Each row of a before or after table is a point. The points were changed in one or more steps. Then noise was added and the rows were shuffled. The steps act on how far a point lies along the listed directions, d1 being the first. Write out the steps. A step turns or swaps two directions, mirrors them in a line or flattens them onto one, adds a multiple of one to another, or multiplies one. Angles are multiples of 10 degrees, from the lower direction toward the higher: turns from -170 to 170, lines from 10 to 170 but not 90. Use the fewest steps. Two steps may share a direction if one is a turn and the other turns, adds or multiplies; they go together, in the order done. Otherwise the lowest direction goes first.
(in the rows, 128 means zero)

Directions:
(1): [ 86 147]
(2): [147 170]
Before (10 x 2)
[[158 128]
 [ 91  94]
 [ 83 152]
 [140  81]
 [117 116]
 [116 176]
 [178 115]
 [193 128]
 [120 135]
 [172 132]]
After (10 x 2)
[[171 120]
 [ 79 152]
 [137  75]
 [ 78 192]
 [171 138]
 [140 132]
 [173  69]
 [131 108]
 [155 140]
 [120 137]]
Steps: add 1 times d2 to d1

Directions:
(1): [158  94 163]
(2): [153 103  83]
(3): [170 167 130]
Before (13 x 3)
[[142 118 175]
 [139  95 171]
 [112 143  81]
 [143  79 131]
 [ 85 157 111]
 [116 154  93]
 [ 88 199 136]
 [110 133 109]
 [120  63 157]
 [118 165 124]
 [114 117  55]
 [122 127  74]
 [133 110  70]]
After (13 x 3)
[[138 125 170]
 [111 131 175]
 [163 118 145]
 [ 94 133 195]
 [125 117 150]
 [ 85 145 113]
 [195  88 149]
 [146  87 161]
 [ 95 146 171]
 [132 135  81]
 [110 131  77]
 [129 125 182]
 [ 70 118  88]]
Steps: turn d1 and d2 by 160 degrees

Directions:
(1): [137  97 127 169 166  80]
(2): [108 113  83  97  96  84]
(3): [155  78 157  79 137 131]
Before (10 x 6)
[[134  93 120 109 126  99]
 [112 115 127  40  74 152]
 [ 83 196  85 165  80 107]
 [128 117 114 137 124  92]
 [ 83 116  72  94  80 105]
 [116 179 137 183 154 143]
 [124 101 109  79  95 107]
 [131  64 119 144 151 102]
 [119 144 152 149 141 171]
 [101 147 113 143 119 113]]
After (10 x 6)
[[148  96 158 129 154 128]
 [145  98 136 128 143  94]
 [139 136 177  58 102 212]
 [ 93 157  82 148 114  81]
 [111 115 116 107 117 101]
 [128  72 146  48 109 148]
 [ 95 157 110 149 112 144]
 [151 102 167  89 126 155]
 [106 111  92  64  64  81]
 [140  70 140 173 173 114]]
Steps: multiply d1 by 1.3; turn d2 and d3 by 80 degrees

Directions:
(1): [134 157 108 117 203 112  92 124]
(2): [186 119 100  99 128 142 143 185]
(3): [ 73 123  99 115 110  88 110 177]
(4): [146 115 189  87 131  75 128 130]
Before (14 x 8)
[[ 73 136 166 111 176  68  92 108]
 [ 95 128 179 145 158 122 122  68]
 [ 79 130 125  99 139  93 110 153]
 [131 126 132 163 114 133 140  89]
 [115 139 144  95 150  65 125 126]
 [122 128 120 167  88 125 132  80]
 [130 146 136 126 190 135 111 122]
 [212 118 116 124 115 178 176 160]
 [ 82 129  89 130 131 111 113 167]
 [126 151 138 138 120 144 119 112]
 [109 132 137 120 122  97 118 142]
 [137 150  89 117 168 118  92 153]
 [ 84 159 114 172 100 147 115  93]
 [149 169 100 202 150 198 123  64]]
After (14 x 8)
[[111 129 156  96 130  63 131 121]
 [ 86 115 110 128  96 107 127 171]
 [ 73 122 137 102 119  90 118 148]
 [ 48 115 207 120 123  59 112  85]
 [ 62 162 130 181  90 139 116  71]
 [ 64 129 202 158 148 113 121  39]
 [106 146 108 178 124 121 112  64]
 [118 151 145 141 114 143 119 108]
 [137 136 149 201  71 189 157  55]
 [127 111 185 125 109 133 149 124]
 [103 137 137 119 128  98 114 136]
 [146 106 142 107  68 116 145 170]
 [118 136 129 169 135 129 124  72]
 [248 131  78 109 155 189 167 191]]
Steps: mirror d1 and d4 in the line at 70 degrees; multiply d2 by 1.6

Directions:
(1): [150  74 118 124 130 117  72 143 105  82 175]
(2): [ 48 101 136 136 159  96 122 145  92 126  96]
(3): [118 130  88  92  72  57 133 116 147 117 119]
(4): [155 159 160 106 131 115 153 194 112  76 104]
(5): [130 112  53 162 117 151 175 166 103 129 134]
(6): [147  99 144 154 109 134 157  66 100  79  88]
Before (12 x 11)
[[157 154  60  89  52  60 141 106 126 113 139]
 [101 120 172 145 176 146 105  99 118 132 127]
 [ 77 127 192 104 176 136 129 149 146 162 136]
 [ 71 131 120 143 147 143  97  61 141 182 160]
 [128 121 119 149 174 161 128  85 123 153 130]
 [148  70 118  86 102  37  32 126 123  67 188]
 [ 91  88 104 168 148 161 131 157  85 134 108]
 [ 92 132 170 110 144  93 101 128 114 137  94]
 [105 127 118  97 164 130  36 165 128 141 184]
 [125 152 170 113 169 155 122 148 125 172 129]
 [ 92 130 162 125 186 150 123 124 142 139 135]
 [112  77 139 165 166 130  83 161  75  88 145]]
After (12 x 11)
[[ 88  85  86 151 124 130 128 153  91 125 109]
 [ 94 130 175 115 151 102  99 131 111 137  97]
 [132 132 159 105 159 138 103 151 121 154 146]
 [ 96 116 148 114 172 128 109 124 141 124 145]
 [ 83 110 185  99 170 125 112 152 141 146 150]
 [ 90 148  92  71 121  81  60 150 151 149 161]
 [156 177 100 124 103 129 162 109 119 146 124]
 [ 93  97  97 126 104  55 110 144 103  91 120]
 [116 134 106  69  67   6 101 102 162 113 127]
 [131 108 106 139 159 140 116  86 123 138 138]
 [100 110 152 128 151 112  98  97 124 118 132]
 [ 75 121 120 144 147 143  87  64 137 174 168]]
Steps: multiply d3 by 0.4; turn d1 and d3 by 70 degrees

Directions:
(1): [ 86  90  83 123  98 160 143 126 169  78 119  91]
(2): [219 132 108 124 140 144 165 146 157 118 154 103]
Before (12 x 12)
[[177 164 144 132 167  85 131 142  88 165 149 163]
 [ 20 106 136 140  94 125 108  98 101 129 117 138]
 [113  88  77 121 102 160 134 127 177 111 130  88]
 [105  98 122 123 119 152 164 137 161 117 129 107]
 [ 10  86 128 117 112 139  99 102 110  95  93 135]
 [ 88 149 170 139 119  91  96 120  75 149 108 160]
 [ 95 114 100 112  92 153 139 125 154  68 118  75]
 [157 138 110 113 130 140 142 140 125 143 149 126]
 [ 13 143 146 117 126 117  86 108  70 130 110 172]
 [ 10 110 124 142 107 114  95 105 112 144 107 149]
 [141 124 116 144 137 117 152 128 128 112 143 134]
 [ 61 140 181 138 142  77  67 106  72 189 108 182]]
After (12 x 12)
[[ 65 105 148 125 123 128 139 130 129 140 114 131]
 [232 162 165 133 175  94 120 136 101 194 148 160]
 [166 191 175 116 174 100 110 128  56 172 146 187]
 [ 40 138 147 118 101 123 102 113  97 113 103 128]
 [200 130  88 128 148 128 170 148 146 112 159 115]
 [120 154 176 146 133  92 109 110  64 190 140 174]
 [ 42 103 122 122 101 130  95 110 128 145 106 133]
 [121 124  94 111 114 149 146 135 138 126 144 120]
 [198 167 164 137 140  97 135 141  92 150 140 143]
 [121 116 111 147 131 116 145 120 130 107 140 135]
 [100 141 194 123 160  94  85 110  54 170 114 187]
 [125 158 171 140 156  82  97 124  79 202 140 185]]
Steps: turn d1 and d2 by -80 degrees

Directions:
(1): [158 106  93  56 132 144 165 158 139  78  97 160 124 142 156 146 151  75]
(2): [140  77 160 118 153  92 131 100  64 169 148 139 142 144 204 137 145 122]
(3): [ 97  92 108 113  73 124  57 112 156 142 120  93 153 142 126 143 196 106]
(4): [207 179 154 163 106 154 127 115 126 120 159 156 159 166 120 139 183 120]
Before (8 x 18)
[[143 127 124 114 137 136 154 152 140 108 122 155 114 135 129 123 119 110]
 [152 125 140 138 109 132  95 104 118 146 135 135 164 158 142 139 177 127]
 [127 107 134 116 137 129 121 128 132 147 128 134 127 135 143 132 139 130]
 [113 100 129 110 131 113 121 126 112 137 122 140 129 119 158 127 123 131]
 [  7  76 100 119 117  95  79 122 136 153 119  81 109  91 135 120 113 130]
 [ 52  65 111  95 121  97  67 116 137 162 108  90 126 105 136 130 136 127]
 [110  96 125 112 151 117 155 129 105 128 131 140 110 117 141 121  93 136]
 [106 111 139 140 136 116 106 119 134 149 126 112 136 128 111 122 117 136]]
After (8 x 18)
[[109  81 110  91 140 121 144 132 114 123 121 138 116 123 147 131 115 116]
 [152 145 158 162 126 126 106 101 107 157 147 136 158 148 135 127 148 151]
 [ 22 112 127 154 158  93 123 123 111 157 135  98  92  76 127 102  53 166]
 [124 111 137 122 137 127 118 125 130 153 131 130 126 135 140 127 136 138]
 [119 126 147 144 159 118 136 127 123 140 130 130 124 123 111 116  89 145]
 [126 107 113 106 106 135 115 144 156 116 118 137 127 144 131 132 157  98]
 [ 54  99 144 140 151  90  94 110 114 180 130  94 112  90 123 112  83 170]
 [109 102 128 113 128 111 112 123 112 142 124 136 131 118 155 126 123 134]]
Steps: multiply d1 by 1.3; turn d1 and d3 by 70 degrees

Directions:
(1): [174 172  96 157 126 102 127 135 125  98 109 193 108 114 136 115 135 191
  74  85]
(2): [131 130  96 136 136 145 123 218  69 120 109 119  90 149 156  80 131  82
 113 157]
(3): [ 99 190 100  60 136 140 142 141 103 117 115  88 121 129  82 192 125 121
  88 101]
Before (10 x 20)
[[123 137  86 117 140 130 140 179  94 107  99 128 104 122 115 123 130 107
   92 118]
 [104 136 114 118 122 149 151 167 103 115 117  96 105 149 132 126 123 105
  154 129]
 [120 184  79  99 135 122 132 134 123 108 108 115 134 124 114 153 131 145
   79 114]
 [148  60 171 177 122 116 128  99 169 161 128 136 145 134 164  75 116 129
  183 183]
 [164 142 131 142 112 103 117 116 157 142 122 156 122 102 137 120 117 173
  124 104]
 [133 123 142 127 100 123 127  58 180 143 112 120 151 127  89 150 146 157
  139 116]
 [123 129 145 108 146 110 134  52 139 134 149 122 165 125 101 186 127 146
  148 121]
 [ 86  14 196 137 107 153 112  81 173 173 186  75 166 127 160 117 114  67
  233 206]
 [160 133 129 114 117 108 150 100 163 120 140 137 119 131 142 138 134 167
  121 117]
 [118 187  47  64 133 123 142 203  78 122 100  84  97 147  98 157 114  71
   92 103]]
After (10 x 20)
[[114 158 103 108 119 137 155 147 117 104 119 107 113 142 122 140 126 135
  136 107]
 [111 125 142  95 150 117 135  71 126 132 154 106 161 131  99 183 124 115
  155 135]
 [144 119 131 143 116 112 114 140 141 147 127 131 120 117 152  95 118 135
  150 137]
 [114 238  36  28 139 118 151 185  81 109  94  84  97 138  73 199 112  94
   63  67]
 [167  35 180 219 115 106 119  75 188 162 136 169 148 131 189  36 119 148
  204 192]
 [ 96 201  64  70 143 129 137 148 101 113  99  87 119 122  96 173 131 125
   67 120]
 [150 122 135 110 118 117 145 119 147 131 140 117 119 138 150 130 130 135
  134 139]
 [117 111 146 119 102 136 127  77 164 147 114  98 146 131  99 143 152 124
  163 136]
 [131  11 207 187 101 119 106  31 212 165 185 143 180 103 172 104 125 140
  225 178]
 [122 157  72 110 145 132 144 172  94 102  94 124 104 114 102 133 128 118
   79 105]]
Steps: flatten d1 and d2 onto the line at 50 degrees; multiply d3 by 1.6

Directions:
(1): [164 173 119 123 116 123 162 133 161 192  58 126  93  90 124  83 156 183
  87 169 136 170 107 132  98  96 165 168 109 136 116 113]
(2): [145 109  68 129 123 148 124 139 130 148 130  53  80 154  99 193 130 191
 159  91 116  99 157 136 141 140 184 138 157  95  87 107]
(3): [134 129 141  96 188  99  33 103 156 141 158  72 148 167  94 118 135 181
 110 163 140 127 144 157 102 102 105 121 118 175 156 152]
(4): [170 137 130 137 145 117 106 161 192 107 107 130 156  78  95 125 168  85
 100  84 121  29  96 146 140 100 119 151 162 137  91 140]
(5): [132 121 145 164  96 128  78 145 111 151 124 116 159 126 174 143  97 101
 112 155 147 135 139 192 110 137 171 185 124  61 111 214]
Before (9 x 32)
[[128 126 106 151 107 120 128 153 101 172 104 131 120 100 153 145 106 119
  111 153 137 153 138 147  93 126 160 156 111  84 103 131]
 [134 122 101 117 126 161 175 100 115 145 116 120  87 123 132 138 122 175
  166 118 115 151 148  88 141 159 128 109 112 129 147  85]
 [120 152 209 141 154 115  66 102 122 109 175 166 194 108 180  91 105  53
  120 171 147 112 122 165 119 132  82 123 109 132 165 189]
 [137 139  88  79 154 145 176 128 172 127 117  84  75 101  49 125 183 159
  138  96 100  74 110  78 161 117  99 108 123 192 102  52]
 [122 150 126 148  74 154 232 155  79 114  93 208 119 104 178 119 125  42
  135 114 128 154  96 118 159 171 158 162 127  81 106 129]
 [114 157 198 125 174 101 118 142 167  54 123 191 191  63  87  87 153  25
   74 112 128  53  73 101 129 109  56 117 143 185 140 135]
 [112 138 138 160 102 153 160 136  69 165 125 127 102 128 152 153  79 160
  138 151 144 214 150 109 134 127 166 123 103  92 133 112]
 [102  96 121 128 122 144  74 134  84 109 154 124 145 167 147 157 104  84
  159 124 132 136 156 170 131 162 133 135 122 102 148 183]
 [155 124  84  81 154 117 156 131 187 112 100 115  97 141  55 133 174 158
  121  60  85  57 109  98 142  92 105  88 131 183 110  62]]
After (9 x 32)
[[129 132 173 173 132 116  56 171 151  88 124 117 196  82 120 160 118  29
   81 110 142  29 110 185 122 131 151 190 162  78  83 223]
 [106  88  89 104 142 156 110 132 106  84 164 108 115 174  98 178 136 106
  187  67 109  95 152 122 159 158 111  93 145 142 142 109]
 [125 139 118 138 134 149 151 127  95 162 129  97  86 137 113 159 102 202
  144 140 134 192 153  97 137 117 157 104 112 125 131  78]
 [146 142 104 113 140 134 132 137 124 134 121 108 113 152 116 143 145 132
  131 116 134 118 121 150 142 143 159 160 138 119 108 133]
 [112 137 185 122 112 100 127 122 131 121 100 212 183 126 168  61 114  58
   79 166 129 156  95 150  95 102  85 130  68 144 165 184]
 [119 127 140 121 126 148 141  91 100 152 123 140 122 124 162 110 105 153
  144 165 132 187 147 112 119 158 117 123  89 128 175 133]
 [140 134  84 116 143 117 148 141 130 164 104 111  91 106 100 145 141 163
  121 130 119 126 130 110 103 108 136 122 123 139 106  63]
 [157 121 112 153 140 147  79 141 147 118 165  66 126 123 129 198 120 114
  168  78 118  21 145 170 154 148 161 139 175  76  78 149]
 [ 96 154 190 121 110 123 134 117 113 142 118 178 162  89 167  54 119  63
   86 206 146 174 101 141 115 123  81 155  60 147 155 180]]
Steps: multiply d1 by 1.3; turn d2 and d5 by -130 degrees; turn d2 and d4 by 30 degrees; multiply d3 by 0
